Each row of a before or after table is a point. One or more steps were done to the points. Then noise was added and the rows were shuffled. The steps act on columns, c1 being the first. Write out the steps. A step turns or swaps two columns, mirrors them in a line or flattens them onto one, adds a multiple of one to another, or multiplies or shifts one. Angles are multiples of 10 degrees, from the lower column toward the higher: turns from -170 to 170, lines from 10 to 170 but not 90. Use the fewest steps. Two steps may share a column if one is a turn and the other turns, adds or multiplies; they go together, in the order done. Otherwise the lowest column goes first.
In the rows, zero is written as 100.

Before:
29  87
19  108
110  37
115  105
72  132
112  105
53  141
51  139
After, 8 rows:
30  124
90  142
81  161
75  43
117  100
33  145
78  157
114  100
Steps: turn c1 and c2 by -30 degrees

Before, 9 rows:
39  125  130
36  118  57
26  135  163
42  131  69
115  16  135
94  102  113
110  77  108
114  105  148
76  101  38
After, 9 rows:
114  104  53
37  126  70
95  102  86
43  130  132
77  102  162
26  135  36
36  117  141
110  78  91
116  15  64
Steps: multiply c3 by -1

Before:
111  73  42  128  107  70
110  135  74  102  85  122
120  103  93  130  123  91
128  56  50  142  94  84
123  107  61  92  20  42
108  60  78  84  112  104
68  137  101  105  79  122
71  42  90  108  140  98
85  142  83  95  71  109
96  133  115  82  81  106
91  96  153  131  66  99
109  101  63  135  125  83
After (12 x 6):
154  103  92  129  105  91
130  101  63  136  116  83
162  55  51  143  70  82
123  60  78  83  104  104
126  107  62  91  5  41
55  144  81  96  87  109
119  135  75  102  78  124
18  136  101  106  106  123
69  95  153  131  76  98
84  133  115  81  87  105
127  73  40  130  98  69
46  42  92  108  163  99
Steps: multiply c1 by 2.5; turn c1 and c5 by -20 degrees

Before:
86  84  98  123  112  76  119  102
101  109  113  128  85  94  60  82
82  61  107  92  86  111  74  127
81  83  70  82  120  79  66  94
128  119  75  106  129  94  71  126
88  110  121  98  97  112  119  96
70  107  107  114  97  84  98  125
68  106  76  111  93  95  97  117
95  86  98  82  92  89  119  132
After (9 x 8):
129  119  124  105  129  93  70  177
82  62  93  91  85  111  73  180
101  108  87  129  85  93  60  45
87  109  78  98  96  113  118  87
86  83  103  123  112  74  119  104
69  106  125  111  93  95  96  150
94  86  101  82  91  88  118  196
80  82  130  81  121  79  65  82
69  108  93  115  97  84  98  176
Steps: multiply c3 by -1; multiply c8 by 3

Before:
102  86  107  122  75  112  109  121  115
104  101  96  129  79  155  92  68  71
74  67  100  134  85  99  96  89  98
123  69  98  129  90  101  91  78  119
97  118  96  123  94  96  81  105  116
113  93  29  84  105  114  91  116  117
71  69  96  27  107  110  82  100  109
118  110  91  130  149  195  101  112  32
After:
71  87  126  27  106  110  83  101  105
113  92  88  129  150  194  103  112  34
124  85  127  129  88  102  92  77  121
104  97  99  128  79  154  90  68  73
97  103  80  121  97  98  83  105  115
114  32  83  84  106  113  89  112  119
99  98  111  123  74  111  112  120  115
79  87  133  135  84  98  96  91  98
Steps: turn c2 and c3 by -70 degrees

Before (9 x 11):
116  92  54  106  102  59  124  38  97  163  101
96  122  107  122  56  141  91  92  87  58  143
112  80  93  88  78  76  76  96  156  154  117
62  111  85  134  74  149  80  138  89  29  89
106  113  88  100  116  151  128  142  57  17  125
110  140  42  108  91  45  124  81  124  146  134
107  90  87  73  70  48  157  68  143  103  84
98  149  101  110  116  116  61  84  100  66  112
64  102  92  134  119  98  86  73  130  100  150
After, 9 rows:
98  122  107  122  25  141  90  93  73  132  143
111  81  93  87  47  77  76  96  110  29  117
107  88  87  71  40  49  157  68  83  75  85
108  139  43  107  61  45  124  82  157  97  134
99  148  103  110  86  115  61  83  73  121  113
116  92  55  106  73  60  122  39  180  97  101
63  101  92  135  88  98  86  73  86  85  150
62  111  87  135  44  149  80  138  63  166  88
106  113  89  99  86  152  128  141  72  196  125
Steps: add 1 times c3 to c9; turn c9 and c10 by -130 degrees; shift c5 by -30

Before:
113  128  84  173  70  93  134  93  34  140  19  68
93  93  99  138  61  134  67  58  174  102  10  113
167  125  92  113  121  160  130  82  113  110  121  30
99  124  92  153  26  26  80  146  91  134  117  97
120  70  61  98  123  46  126  92  135  110  142  131
101  96  70  75  68  143  116  100  125  136  106  51
107  124  33  53  133  123  88  108  114  48  5  111
102  112  155  68  104  67  77  74  112  59  23  102
72  88  100  144  80  101  105  7  19  82  58  54
After, 9 rows:
121  59  59  96  102  46  135  90  131  105  139  133
103  130  39  53  100  119  86  104  114  48  9  118
93  89  102  137  102  135  62  51  174  105  14  113
100  90  73  71  92  142  124  103  125  130  107  49
115  134  89  174  97  91  144  93  39  139  20  67
162  131  89  113  100  161  143  79  110  106  123  27
100  113  157  70  90  65  71  74  115  58  23  104
100  129  89  157  103  27  77  144  86  130  120  94
68  84  96  142  100  94  99  3  18  78  56  58
Steps: multiply c2 by 1.3; multiply c5 by 0; multiply c7 by 1.3

Before:
121  137  103  90  118  74  79  79  90  85  84  128  108  112  46  99  133  135
89  49  89  66  103  96  79  116  112  79  146  86  107  24  129  148  92  96
115  139  79  97  102  92  98  32  77  119  58  83  92  62  183  128  61  99
45  64  64  113  87  139  75  128  78  51  112  54  116  59  118  126  96  85
103  170  36  119  108  77  119  55  126  128  104  83  90  87  181  120  89  107
88  154  74  108  106  36  93  53  106  95  85  93  100  79  167  117  32  49
104  129  128  111  66  86  54  113  87  124  106  131  75  118  39  115  95  142
147  106  101  96  86  83  57  133  83  128  90  131  125  132  72  88  113  113
87  38  81  127  114  107  98  123  111  76  120  48  113  14  109  99  65  116
123  126  135  146  74  71  79  108  100  105  68  140  86  116  85  104  166  120
117  80  115  108  104  65  63  105  68  129  101  113  57  143  44  88  157  122
82  70  77  103  99  92  44  93  93  61  136  99  104  51  149  86  74  126
After:
46  63  65  76  88  137  76  127  78  37  110  45  116  110  87  127  116  85
114  139  80  75  103  92  96  34  77  124  57  72  93  123  61  127  183  99
105  128  127  98  65  86  53  114  86  132  106  133  76  83  150  116  65  143
89  39  79  35  115  105  97  123  110  73  122  20  112  118  116  98  133  116
89  154  75  82  107  34  92  53  107  91  87  85  100  105  92  118  194  51
89  50  91  61  105  95  79  115  113  73  147  68  107  170  83  148  124  98
114  81  114  125  105  66  65  105  69  136  101  124  57  75  105  88  19  122
106  170  35  85  108  77  118  55  126  134  104  77  89  93  45  120  160  108
80  71  76  58  100  92  46  92  92  48  136  83  101  123  82  86  151  126
122  127  132  77  72  72  78  107  101  108  68  134  85  52  69  105  40  119
145  106  99  117  86  83  56  133  83  137  89  140  125  89  110  87  73  112
122  136  103  104  117  74  78  81  91  81  84  133  109  105  120  99  39  137
Steps: turn c4 and c14 by -120 degrees; turn c4 and c12 by 20 degrees; multiply c10 by 1.3; turn c15 and c17 by 140 degrees

Before:
102  96  23  135  51  61  124  36  49  146  105  156  129  83  57  75  83  90  76  168
160  136  139  117  51  55  165  117  114  64  45  156  142  85  103  99  144  142  126  70
64  150  103  72  92  100  48  72  104  116  161  85  146  76  39  63  65  22  42  56
39  152  53  91  23  42  190  84  87  42  89  84  20  157  55  72  9  82  62  127
136  144  103  141  116  106  180  71  163  65  116  172  122  85  104  135  112  132  28  50
104  116  45  65  118  96  126  36  112  52  88  70  153  78  84  103  113  57  132  86
127  56  31  67  92  120  107  132  69  182  125  90  36  84  135  141  111  67  104  187
70  80  122  123  98  45  100  92  166  81  51  78  32  100  99  57  20  114  47  144
After:
34  159  103  97  27  43  90  193  189  44  87  87  151  152  65  100  43  82  55  126
74  84  101  114  99  36  168  184  101  83  60  80  146  103  103  84  48  117  52  144
165  136  91  123  46  47  114  45  169  67  38  154  68  93  109  133  124  141  119  78
98  123  110  62  124  98  113  114  126  52  88  64  26  85  82  138  131  59  134  89
125  54  102  70  96  120  72  105  107  179  122  92  167  84  134  168  106  61  111  183
95  101  100  137  46  75  45  148  113  148  98  150  40  81  52  99  104  94  70  175
134  143  99  147  116  108  164  105  178  59  121  167  56  81  106  164  117  133  25  45
68  148  99  68  95  108  95  126  44  121  151  83  46  83  37  100  61  27  49  56
Steps: multiply c3 by 0; swap c7 and c9; turn c8 and c13 by 150 degrees; turn c8 and c17 by 30 degrees; shift c16 by 30

Before, 9 rows:
66  124  113  75  72  98  140  116  121  120  105  113  105  81  100  86  95  110  107  109  69  132  65  101
64  91  71  94  102  92  126  109  88  87  94  104  112  119  103  131  116  92  99  111  108  105  92  147
84  124  105  103  81  82  124  91  95  100  86  136  98  70  93  114  111  141  94  70  125  77  86  85
92  108  105  117  99  93  106  128  76  96  63  80  94  116  103  70  121  120  106  125  98  109  73  92
115  95  78  110  72  137  112  97  97  95  97  119  75  105  111  106  114  83  68  108  98  89  111  110
113  113  96  136  129  100  102  94  81  73  72  95  123  60  108  100  106  111  113  72  97  93  94  90
94  137  98  138  118  84  128  101  68  109  101  129  66  131  89  100  95  88  96  100  93  66  104  96
104  73  77  71  113  66  127  95  85  123  116  91  109  116  116  93  84  109  90  124  65  89  57  94
79  95  86  102  103  104  88  100  92  93  89  87  103  125  115  107  68  102  77  96  100  114  88  86
After (9 x 24):
115  95  78  85  71  137  127  96  97  96  97  119  83  93  110  105  115  83  68  108  97  89  108  113
113  113  97  5  129  100  95  94  81  72  72  95  123  126  108  100  106  111  113  71  88  93  91  92
84  125  105  74  81  82  137  92  95  100  85  136  111  128  94  115  111  142  94  71  121  76  87  83
64  91  72  124  102  93  135  109  89  86  95  103  126  84  102  131  116  93  98  112  106  104  147  100
95  137  98  50  118  84  153  101  67  109  101  128  84  58  89  100  96  88  96  100  93  65  95  103
66  124  113  134  72  98  158  116  121  120  105  113  127  126  100  86  95  110  107  108  71  133  107  66
105  73  76  165  113  66  137  95  85  124  115  91  123  95  116  94  84  110  90  123  69  88  102  57
78  95  86  114  103  105  81  100  92  93  89  87  96  76  115  107  67  101  77  96  97  114  88  86
92  108  105  79  99  93  110  128  76  96  63  80  97  79  103  70  121  121  106  124  86  110  97  72
Steps: turn c4 and c14 by -160 degrees; multiply c4 by 2; multiply c7 by 1.6; turn c7 and c13 by 20 degrees; add 0.3 times c11 to c21; mirror c23 and c24 in the line at 50 degrees
